Each row of a before or after table is a point. The points were changed in one or more steps. Then noise was added and the rows were shuffled. The steps act on how far a point lies along the listed directions, d1 being the first. Name the steps. A step turns or swaps two directions, mirrors them in a line or flattens them onto one, adds a multiple of one to another, or multiplies one. Angles are multiples of 10 degrees, from the lower direction toward the higher: turns from -170 to 170, lines from 10 to 170 but not 90. Use the fewest steps. Two steps may share a direction if one is a turn and the other turns, adds or multiplies; they go together, in the order done. Otherwise the lowest direction goes first.

Directions:
(1): [ 29 -44]
(2): [44 29]
Before:
[[ -5 -50]
 [  0  -1]
 [-39   8]
 [  7   0]
 [ 13  28]
 [ 24 -26]
 [ 13  25]
 [ 15  16]
 [-32  13]
 [-41 -35]
 [-48 -16]
 [  7   4]
 [-53   8]
 [-28 -60]]
After (14 x 2):
[[  7   7]
 [-54 -34]
 [-31 -24]
 [ 45  29]
 [ 14  10]
 [-48 -31]
 [ -1  -1]
 [-83 -54]
 [-67 -45]
 [ 37  24]
 [ 10   6]
 [-90 -56]
 [ 42  28]
 [-92 -60]]
Steps: multiply d1 by 0; multiply d2 by 2

Directions:
(1): [-25  17  16 -66 -28  45]
(2): [-4  6 81 33 11 23]
(3): [ -8 -84  -4  -3  14  33]
(4): [-46  27 -37  38  22  47]
(5): [ 60   5 -15  25 -43  45]
(6): [ 44  17  -3 -28  70  21]
Before (14 x 6):
[[  6  -3 -12   6 -26  10]
 [-45  -1  12   6  16  16]
 [ -5  10 -28  32  15  29]
 [ 14 -44 -16  -3 -14   3]
 [ 11 -21 -16   4  -1 -22]
 [-11 -26 -16   8   6 -16]
 [ -5 -28  50  35  11  15]
 [ 11  -2 -11   1  -1   9]
 [ 21 -18 -10   2  -2 -26]
 [ 19 -24   2  24 -20  -4]
 [  8  -9  11  21   7  11]
 [-12 -13  -7  -6  15 -20]
 [ 16 -19 -17  -1  13 -11]
 [  0 -17  15  16 -49 -15]]
After, 14 rows:
[[ 30   3 -14   6  -2  51]
 [-10 -26  53  42  -2  11]
 [-37   4 -10  20 -37   3]
 [  7 -11  12 -28  -8  -4]
 [-25 -10   1 -21   4   4]
 [-95 -30   7  48 -96 -36]
 [-46  14  19  -9 -21  16]
 [-56 -20   7  18 -29  10]
 [-26  -8   4 -24 -11   3]
 [  0  12  -7  -6  17  16]
 [ -1  -8  12  10  13  21]
 [  3   3   7 -32  25  21]
 [-18 -15  16 -16 -36   5]
 [ 28   0  25  23 -35 -10]]
Steps: turn d2 and d3 by -50 degrees; turn d1 and d3 by -110 degrees; swap d4 and d5; multiply d6 by 3
